Each row is a point. The window is the flat piece filled in between its corners: a triangle in 3 columns, a solid with four corners in 4, and so on. A path goes straight from each point to the next, and from the last back to the first. After which points does the path pass through the window?

Window (3 x 3)
[29 -12 -10]
[-87 -30 -4]
[25 23 -12]
Path:
(1): [-31 -22 -46]
(2): [5 -43 -62]
(3): [4 -11 16]
(4): [-98 -43 25]
(5): [-97 -42 -56]
(6): [-31 -14 -61]
(7): [-48 -15 20]
(8): [49 14 21]
(9): [48 18 -47]
(10): [-59 -40 -38]
(11): [-61 -44 14]
(12): [-19 -9 34]
Through the window after points: 6, 12

Window (4 x 4)
[42 29 18 0]
[-38 10 44 -14]
[41 102 3 23]
[-21 -49 -59 -66]
Path:
(1): [37 68 35 58]
(2): [-17 -28 11 21]
(3): [-17 5 45 -60]
(4): [5 1 -13 -52]
(5): [12 -32 -39 12]
(6): [-5 -35 -35 16]
(7): [24 -2 12 -91]
(8): [-4 10 10 -72]
(9): [-46 -44 -30 24]
(10): [-22 -73 -65 7]
(11): [-15 -19 -42 -96]
(12): [8 2 -30 -68]
(13): [-28 -28 -49 7]
(14): [33 10 -47 4]
(15): [47 36 -13 -58]
(16): [49 108 43 -44]
Through the window after points: 4, 8, 10, 12

Window (8 x 8)
[-18 6 39 -28 -1 5 -46 9]
[-10 34 -121 -2 56 -28 4 -12]
[-6 -13 21 -16 -7 -64 70 18]
[17 59 -36 2 -1 15 -15 -6]
[69 -47 32 91 61 49 22 -43]
[84 30 49 -35 -34 -26 -57 -7]
[-6 18 -30 26 -14 -9 -60 11]
[20 12 -51 -47 -28 20 -37 7]
Path:
(1): [72 -8 37 26 50 20 -13 39]
(2): [37 -7 21 22 6 11 -16 -36]
(3): [-14 26 4 -2 -11 -17 -20 -45]
(4): [27 11 7 -5 30 -12 -22 34]
(5): [58 -1 -10 19 29 -1 -9 17]
(6): [38 -2 3 24 -39 12 -3 -83]
(7): [10 29 -59 10 3 -11 -12 -33]
(8): [26 40 -56 6 35 0 -9 46]
(9): [24 22 -34 -6 3 13 -13 50]
(10): [12 9 -26 -17 -17 3 -31 -26]
(11): [14 -13 13 48 12 17 10 -89]
(12): [80 -11 3 53 58 40 1 43]
Through the window after points: 1, 9, 11

Window (9 x 9)
[39 -68 -74 1 0 -62 -25 61 19]
[67 -42 -40 -3 16 -20 92 -6 -25]
[31 -79 19 -8 48 44 90 69 42]
[26 -37 47 34 -39 -46 -32 -13 14]
[21 50 11 31 -2 78 -45 -80 -32]
[5 9 88 -72 23 63 -46 -96 -6]
[120 -34 -8 -5 -23 7 44 95 20]
[-31 -2 -44 0 -118 -78 -8 17 -28]
[-19 103 44 9 -29 -44 -30 -24 -70]
Path:
(1): [26 37 -31 -4 15 -6 -5 -17 86]
(2): [32 -43 -19 13 -10 1 -19 13 -40]
(3): [17 -31 62 -34 11 49 -19 -31 -36]
(4): [19 21 40 -35 6 13 -13 -56 37]
(5): [50 -9 -26 -9 2 -24 20 3 43]
(6): [35 -60 -7 18 -15 19 -27 33 -97]
(7): [31 -62 45 15 -31 -2 -18 10 -73]
(8): [35 3 3 19 -14 -32 3 -27 49]
(9): [0 60 -3 -8 -2 2 0 -55 80]
(10): [1 -6 29 6 -16 19 -20 -28 -77]
(11): [1 -48 13 9 -39 -5 -26 10 -105]
(12): [43 28 -29 7 -35 -28 -4 -39 7]
Through the window after points: 1, 3, 5, 7

Window (12 x 12)
[-12 -23 35 45 34 -4 8 27 49 -118 31 -14]
[5 69 -31 -27 -62 20 -51 54 -7 -35 46 18]
[-42 -16 60 10 -2 -37 -68 35 23 30 -34 -9]
[54 -39 58 24 -50 37 -14 77 64 60 -28 1]
[-14 -12 -50 59 29 -81 -11 13 -79 4 -33 -46]
[-51 2 11 -30 -74 6 17 48 -66 38 0 13]
[-2 -17 -5 38 -33 -8 -81 -3 42 -121 -3 -18]
[-18 38 -23 56 38 -15 27 6 -45 -58 -55 -1]
[-100 -35 -5 -66 32 4 -26 -77 59 -58 17 -19]
[64 -42 31 -21 12 -36 -8 -18 -37 -32 -18 -31]
[5 -11 74 22 15 3 -21 -105 28 35 51 6]
[4 25 23 4 -55 -61 23 12 16 -34 22 -6]
Path:
(1): [-16 -34 1 15 0 -43 -27 4 4 -14 1 52]
(2): [-31 20 10 19 -10 0 -14 7 4 -10 -7 -60]
(3): [-15 14 40 -6 -28 9 -15 25 0 -20 2 -57]
(4): [8 -23 10 13 -16 -26 -16 7 40 -18 -8 84]
(5): [-3 -34 -7 -13 -11 -47 -43 -7 -5 10 -7 76]
(6): [-14 18 35 23 -8 -2 -17 -32 -6 6 -8 -92]
(7): [-16 9 43 7 -33 19 -24 14 23 -21 -21 -70]
(8): [31 -41 -7 30 -18 -29 -40 45 18 0 6 79]
(9): [-30 -45 -16 5 6 -46 -18 11 7 -23 -20 60]
(10): [-42 25 21 8 11 -9 -28 -19 -19 -6 -3 -108]
(11): [-22 19 13 25 -17 -3 1 13 -30 -7 -5 -93]
(12): [-9 -28 -5 9 -9 -47 -6 25 -18 -16 -5 57]
Through the window after points: 7, 9, 11

Window (14 x 14)
[65 -4 -57 -35 -1 8 9 3 -4 18 -6 31 56 19]
[-22 71 -30 -59 37 10 -16 -2 -59 -30 -3 22 -37 22]
[36 42 -35 -67 12 -68 -15 14 -28 -40 112 -32 -1 -4]
[45 -1 -24 -47 22 49 -20 -54 -49 25 35 -37 24 38]
[19 34 39 17 -33 27 110 -65 -33 33 -75 -22 21 -4]
[-25 -6 -19 -21 -30 -13 -19 -16 38 1 77 -1 -1 -16]
[-58 -44 -9 -69 -73 -24 -11 14 -98 47 -24 47 18 -57]
[-79 -17 1 -20 -14 -26 -62 41 9 11 -24 -56 85 5]
[0 -34 66 38 9 10 -22 -12 -38 -64 -64 -12 -36 -45]
[-45 -7 -60 8 -14 29 23 -45 -69 3 -116 -68 -10 27]
[-20 44 -38 -23 5 -55 -52 -33 -93 45 -43 -8 -38 20]
[-9 3 -17 -17 19 -36 38 81 37 60 91 -59 26 30]
[57 44 70 17 -83 17 -16 33 -13 -46 53 -25 -65 -64]
[27 -32 67 -52 -5 -9 32 27 50 44 -121 -90 -2 -41]
Path:
(1): [-9 3 41 -40 -45 -21 -6 2 -7 -33 -10 -18 -29 66]
(2): [-10 14 -10 -19 17 0 -7 -4 -46 15 7 -28 -2 -35]
(3): [33 33 -35 6 17 42 0 13 -10 44 -15 -34 -14 -92]
(4): [19 -3 56 -30 -54 -29 14 5 -9 -28 3 -23 -3 28]
(5): [-15 -30 32 -52 -49 -21 3 16 -1 -1 7 -18 29 67]
(6): [-9 20 -40 -5 21 5 -2 14 -17 25 12 -37 17 -71]
(7): [10 21 -14 -2 5 3 21 -10 -29 46 -20 -33 44 -82]
(8): [7 -17 20 -21 -39 -7 23 -15 -18 20 -25 -33 1 12]
(9): [7 -18 8 -49 -12 -19 -12 -6 -30 -12 20 -21 3 42]
(10): [3 15 -27 -19 14 -4 -20 16 -22 18 16 -29 -1 -29]
(11): [9 25 -7 0 6 10 -10 -21 -33 -3 -25 -20 1 -55]
(12): [5 -14 20 -24 -23 -1 -12 -16 -26 -20 -35 -5 -3 6]
Through the window after points: 3

Window (14 x 14)
[44 -21 5 60 -9 -102 -17 -32 52 46 89 -49 16 43]
[-28 -30 14 63 -26 -24 52 50 69 87 13 81 34 -23]
[-19 -12 9 31 -29 43 39 -20 15 35 36 46 96 -9]
[24 2 66 -118 29 13 32 -67 -14 30 -57 -38 12 -65]
[-3 34 -72 -64 2 -5 15 -48 10 10 -39 -73 12 -50]
[-17 88 24 9 -46 -16 3 5 20 95 -38 17 77 32]
[-24 24 20 -58 62 34 -24 20 -11 7 9 -55 -33 -54]
[18 88 -46 -97 -39 2 65 -61 21 -50 16 41 -14 -49]
[6 -9 -21 76 86 8 10 -81 16 -2 -6 76 11 19]
[-41 33 19 -57 52 38 25 -63 87 -27 -4 -47 11 -63]
[-11 -52 53 65 -31 -55 -36 -45 -2 -9 -44 99 67 -1]
[25 37 38 96 29 -7 48 -53 -14 -30 -52 50 81 -43]
[28 -38 59 109 8 67 -37 -40 12 18 -70 45 -9 -20]
[-42 37 -24 49 -19 -52 16 -89 -10 37 45 -20 -37 -6]
Path:
(1): [-28 -14 16 1 5 11 40 -26 20 14 -13 11 11 29]
(2): [11 36 -18 43 12 -19 -37 -70 32 41 39 22 30 -84]
(3): [30 63 -2 14 -15 -20 -32 -70 -4 76 54 38 11 -81]
(4): [-6 13 -6 -16 -5 -9 58 -22 37 -28 -23 5 28 24]
(5): [-21 0 36 15 -20 18 45 -10 -11 -1 -59 -14 -2 7]
(6): [6 21 7 17 25 5 -18 -42 24 22 -9 16 32 -40]
(7): [29 42 -37 4 12 -4 -17 -57 20 63 23 33 41 -87]
(8): [-28 35 23 -9 -37 -6 50 -23 17 -7 -15 9 24 33]
Through the window after points: 3, 5, 7

Window (14 x 14)
[38 -62 13 -37 16 -34 -23 0 38 65 -74 -65 -75 0]
[14 34 58 64 -27 46 -19 30 50 56 41 -26 -36 36]
[-46 90 32 -30 -16 12 105 -7 24 -38 -28 -16 -11 29]
[16 -60 -37 51 0 -66 -39 -10 53 71 -115 73 40 40]
[-8 -15 -10 63 67 -52 0 -39 -30 -63 17 80 12 -19]
[82 39 -75 7 -64 -65 -21 1 44 32 -55 -25 -27 11]
[62 2 14 20 -17 48 -6 -7 -27 -33 -49 42 -36 16]
[-44 -44 -93 8 -61 -26 -19 -42 -21 -51 18 43 44 -30]
[52 -65 57 -88 54 -12 80 9 5 30 -6 60 52 13]
[-61 14 69 -28 34 17 -18 91 22 -42 71 33 -18 22]
[-23 32 -7 -21 17 23 -9 -54 -74 43 -21 -29 41 49]
[-52 15 89 -15 34 -42 15 12 71 -29 -35 23 121 2]
[-24 37 38 75 31 51 0 118 55 -4 22 -12 6 -6]
[27 75 -27 1 25 56 7 -68 20 30 -27 45 14 2]
Path:
(1): [13 -20 21 -33 42 4 30 10 28 -7 7 15 22 35]
(2): [-29 11 64 -17 -18 -18 3 33 -60 36 -7 76 13 -44]
(3): [-35 29 32 -12 -30 -32 17 16 -9 42 -50 42 -22 -55]
(4): [25 -10 -28 31 41 3 -15 3 60 -16 11 -10 38 60]
(5): [-8 32 -10 -15 29 24 15 -25 0 -18 -12 -28 15 59]
(6): [-22 27 38 11 -33 -15 7 -2 -27 80 -40 63 19 -42]
(7): [0 35 53 8 24 -9 6 20 -12 49 -38 23 -19 -30]
(8): [37 -23 23 -5 49 9 21 15 91 -29 -2 1 29 97]
(9): [9 -31 -33 -12 -5 -8 -16 -19 20 -19 -19 -8 -4 29]
(10): [14 -6 1 7 -21 -19 0 1 -3 27 -36 22 -11 -34]
(11): [9 43 51 5 -8 -39 15 -38 -38 39 -28 62 -16 -65]
(12): [11 1 -21 4 20 6 -5 -29 24 0 -19 13 18 37]
Through the window after points: 1, 5, 9

Window (14 x 14)
[-2 33 -37 -19 -11 10 -34 17 -32 -32 -16 30 56 -8]
[-25 -55 -3 14 -57 -14 -35 -42 -51 -19 -51 -17 47 21]
[31 65 -60 13 -31 66 74 -79 -13 -50 -56 -20 -12 -11]
[-17 6 34 2 -65 51 -54 -28 12 30 -20 -9 -4 24]
[-6 -66 -27 -2 -3 62 -47 -34 23 -26 -17 10 20 5]
[-23 -68 19 47 -86 42 -9 30 5 0 -2 -13 40 -5]
[2 -4 48 3 78 -10 -61 0 -14 34 121 -79 -34 8]
[-94 105 -81 57 -5 53 77 -95 -51 13 41 42 -66 3]
[2 -2 0 51 -21 -16 -34 8 -5 -43 -42 61 -31 -4]
[-32 43 68 -65 76 13 43 -16 -42 -3 99 -2 -93 16]
[-19 -14 12 18 9 14 -6 -4 40 -15 -43 -21 52 49]
[-31 -50 -30 1 -17 19 -39 26 4 31 -65 -43 8 -15]
[40 -14 -4 -32 -10 1 33 -33 16 48 35 -4 -16 37]
[8 14 37 8 98 51 -14 15 -74 45 81 -14 -59 55]
Path:
(1): [-4 -23 40 44 26 36 -6 -21 -4 51 -27 26 59 -42]
(2): [-13 -18 6 21 14 21 -19 -20 -26 18 -8 -2 14 -5]
(3): [1 -6 -3 -22 -39 47 -27 19 6 -48 23 -15 -62 101]
(4): [-10 15 -28 -8 -35 13 -41 7 -32 -20 39 -16 -49 48]
(5): [-12 2 1 15 14 31 1 -26 -34 15 4 7 0 -19]
(6): [1 1 37 -2 13 16 2 -21 -4 32 11 23 -11 -7]
(7): [-9 2 -37 5 -40 17 -29 -11 -7 -40 11 -39 -34 55]
(8): [-17 3 -28 -7 -24 12 -14 0 5 -39 -18 -31 -17 54]
Through the window after points: 2, 6, 8

Window (14 x 14)
[42 -61 -62 -18 76 3 87 -10 -64 16 -21 41 42 11]
[85 4 10 -24 -34 -69 40 -75 14 7 -28 -79 72 61]
[39 29 13 112 -17 52 -9 -20 -36 -3 -4 9 -3 -23]
[61 -23 -33 98 59 -102 -9 -35 121 13 52 -83 -21 -19]
[59 -16 -9 -6 -28 58 -54 -32 -75 -2 54 10 -7 -26]
[26 -9 -11 16 -51 -20 -33 69 -20 -111 30 34 -70 6]
[31 47 -19 28 -40 100 -65 51 0 0 -49 -19 -31 -66]
[53 65 12 -1 14 1 0 -102 75 -41 -64 -3 53 -84]
[-53 73 -35 12 -29 27 -95 -16 -73 -22 53 -61 83 -2]
[-25 13 38 69 19 34 -30 -60 16 -15 -47 9 -42 66]
[-20 5 -3 48 34 -58 36 -76 -13 19 -38 -99 -16 1]
[69 75 -63 -22 3 39 5 -70 -83 10 -1 2 28 35]
[26 14 -15 12 -37 -16 -5 39 -54 59 8 81 -60 27]
[-34 -8 -120 3 -41 13 34 -2 8 8 37 -21 17 -42]
Path:
(1): [54 37 26 -5 -14 17 13 -8 -18 -15 43 -24 -9 21]
(2): [45 2 -42 11 -15 -6 -17 -56 -31 0 -20 -14 26 10]
(3): [39 -32 -39 41 18 -3 -45 -18 -27 11 -30 31 11 18]
(4): [40 37 5 4 -8 13 16 -21 -22 -5 4 -16 -13 -13]
(5): [22 39 16 -7 6 34 13 -12 19 2 37 -4 17 13]
(6): [35 -9 -75 50 -21 -26 -39 -44 -27 -29 -51 -1 1 -25]
(7): [52 -14 -30 23 -37 -42 -59 -37 -24 -17 -25 5 15 -18]
(8): [28 33 -38 -6 16 25 72 6 4 22 38 -41 6 -11]
(9): [34 32 29 26 3 2 16 -27 3 -8 20 -7 -6 29]
(10): [26 -8 -51 9 -24 0 -73 -37 -54 -3 -40 -30 24 -22]
(11): [30 9 -40 25 -13 1 -54 -18 -41 -20 -7 5 -10 -4]
(12): [-5 80 -21 3 6 77 100 2 -7 -17 49 -8 -10 -12]
Through the window after points: 1

Window (14 x 14)
[-30 -30 30 -10 19 -86 -63 7 -45 11 56 -4 16 -3]
[23 41 -67 -44 -33 39 19 -30 -25 -10 -41 52 46 -15]
[-83 -6 -16 27 35 -50 -24 -33 -4 -10 54 -64 36 -15]
[12 -27 98 -4 61 29 39 -16 -39 22 57 -18 83 -6]
[27 28 -68 -29 -28 0 0 -19 45 0 61 -23 -24 -33]
[65 21 -64 25 12 -25 59 18 -3 -28 -55 27 -18 -19]
[20 -25 56 45 18 33 25 -22 -83 -56 -3 13 -32 -34]
[21 43 -91 13 -57 38 37 78 13 -7 -31 19 -15 -77]
[-3 -74 89 12 62 31 -19 -48 5 51 -16 -2 32 -38]
[29 1 -86 -62 -18 50 75 37 -26 -11 -49 -16 -39 -30]
[62 2 -103 10 35 45 8 26 -58 -25 -11 26 -5 -46]
[-58 49 -14 10 38 -65 -16 -29 -33 63 67 -20 -23 -37]
[-55 29 -16 -34 56 -11 -15 7 27 -13 48 30 -3 -9]
[-19 55 24 -22 48 -42 -57 -7 0 -1 22 -65 8 -50]
Path:
(1): [-21 -12 -3 -21 32 -18 -4 -17 -15 -1 38 -16 26 -54]
(2): [-6 -4 -24 -10 24 -34 17 -2 -22 -21 18 16 16 -70]
(3): [2 22 -6 27 28 33 -34 34 -39 23 -21 -23 -12 47]
(4): [3 42 -35 26 -2 25 -2 12 -8 6 -13 -25 -15 25]
(5): [11 -7 -11 -12 9 -7 33 10 -31 -16 12 23 0 -92]
(6): [1 -4 -49 -30 6 -25 53 10 -11 -1 -1 14 22 -121]
(7): [10 41 -54 37 -25 45 -13 47 0 -10 -9 -11 -22 19]
(8): [5 30 4 23 50 18 -36 29 6 38 3 -11 -19 61]
(9): [-3 -15 3 -20 8 -22 12 -16 -24 -7 43 -3 29 -57]
(10): [-14 16 -19 -6 33 -19 11 -9 -20 -10 29 6 -1 -61]
(11): [-12 26 -13 5 19 2 -23 1 -19 23 22 -12 -17 10]
(12): [-28 10 5 6 8 22 -30 9 -21 27 8 -15 -22 22]
Through the window after points: 4, 6, 8, 10

Window (14 x 14)
[4 58 0 50 29 -31 -53 62 -47 20 -40 35 -23 26]
[-50 32 9 -72 19 -14 5 35 73 0 -22 64 -52 21]
[-43 -18 -40 -4 -10 -31 -28 24 57 0 -11 34 16 15]
[48 -3 19 -21 31 -16 36 35 -4 -5 6 18 0 -51]
[29 88 8 91 5 -40 34 -47 -70 -8 -28 38 11 12]
[-3 55 -98 -2 45 6 -62 15 -13 -8 55 80 -66 66]
[-65 -4 -5 -19 -5 8 71 30 26 31 -28 76 -38 45]
[17 -14 89 44 -4 25 -10 30 6 -68 -13 33 -63 1]
[16 -53 -11 -26 54 45 9 -72 -39 -121 -95 26 -112 -40]
[38 23 -46 -68 52 9 -38 -14 9 17 -77 -108 -41 11]
[-5 -38 50 -6 -24 -58 -15 -11 -33 1 -2 36 18 9]
[2 19 -9 -44 13 -53 22 33 -60 -56 -3 -53 -34 -9]
[-43 26 5 -12 8 -8 28 -15 -102 -16 21 1 15 -60]
[80 62 -35 -28 -11 36 -57 52 -67 -44 -18 5 -48 -25]
Path:
(1): [-14 1 15 9 10 -28 -1 -10 -20 -29 -35 25 -70 -30]
(2): [-3 22 -39 -40 23 28 20 24 -9 -9 -13 41 35 63]
(3): [-21 1 35 -25 61 20 -39 15 3 -41 11 53 22 72]
(4): [5 -11 6 6 -38 -52 7 1 -30 3 -24 2 -29 -38]
(5): [-20 12 -4 -21 -3 -7 8 14 -18 19 -10 49 -78 -16]
(6): [39 20 10 17 33 8 19 58 0 -57 -37 2 61 46]
(7): [-12 56 29 6 74 3 19 17 -59 -55 -15 27 67 12]
(8): [3 -23 -3 -25 -53 -31 0 0 -14 8 -30 -11 -93 -40]
(9): [-7 30 -4 3 -3 -6 -3 -3 -45 -14 -27 2 -49 -40]
(10): [0 -19 -13 -38 91 -4 13 6 -44 -42 35 59 52 52]
(11): [22 23 -20 -5 46 25 2 -19 -27 -61 -47 14 -40 11]
(12): [-14 -37 0 -11 -6 -35 -18 -24 -17 -8 -35 22 -75 -37]
Through the window after points: 1, 3, 5, 9, 11

Window (14 x 14)
[-22 18 5 10 -40 -10 19 12 -32 64 -39 15 102 62]
[-108 -54 -6 -18 5 -78 100 3 45 36 26 41 -83 -32]
[6 15 -60 15 -2 32 -39 50 -41 31 30 16 77 -107]
[-12 59 19 41 -39 -11 27 7 10 78 18 12 -31 71]
[12 5 -76 -20 40 74 -6 6 24 1 -29 9 63 -54]
[-17 58 48 64 20 -56 -3 -61 5 29 6 36 37 35]
[-28 -20 -49 35 17 63 -49 73 -17 -63 -17 34 41 -69]
[-45 48 -12 34 1 22 -32 31 42 28 -72 24 47 -80]
[-14 -25 -16 5 -70 -31 -40 -14 36 57 16 -39 56 47]
[-60 -5 -30 -46 -72 -91 100 -15 32 -32 8 37 -89 -47]
[-36 4 23 -1 -61 43 -18 -38 0 57 10 53 43 10]
[31 -9 56 7 -30 -36 27 15 50 49 -10 48 26 15]
[-12 18 57 -24 -2 -34 -23 -16 -29 53 -27 -7 -11 21]
[-102 13 52 -55 -38 -68 120 10 60 -13 67 -6 -61 -16]
Path:
(1): [-30 23 -9 -7 24 -31 -11 17 28 39 -8 53 38 12]
(2): [-34 68 -20 -50 -7 -21 -45 24 12 9 -46 61 -5 31]
(3): [-29 7 12 39 -34 -12 43 3 25 44 8 0 6 -28]
(4): [-24 -29 43 34 -25 -1 3 -36 18 47 -2 -15 21 -19]
(5): [-27 78 -40 -95 -22 -47 5 40 -30 7 -17 71 -28 28]
(6): [-40 39 -4 -70 -30 -41 -17 -8 1 29 11 50 56 -4]
(7): [7 -57 -3 85 1 31 32 17 41 19 -31 -29 10 -24]
(8): [-11 -13 5 87 -46 74 35 -6 -2 33 -24 9 6 -42]
(9): [-35 32 -26 -74 17 -47 -34 2 20 6 14 44 51 -1]
(10): [-31 37 -31 -52 37 -91 37 25 109 18 40 76 -46 27]
(11): [-106 -13 85 -5 -95 8 102 -6 -33 -7 31 -64 1 -58]
(12): [-35 6 18 21 -30 11 25 2 4 33 9 -6 12 -18]
Through the window after points: 2, 4, 8, 10
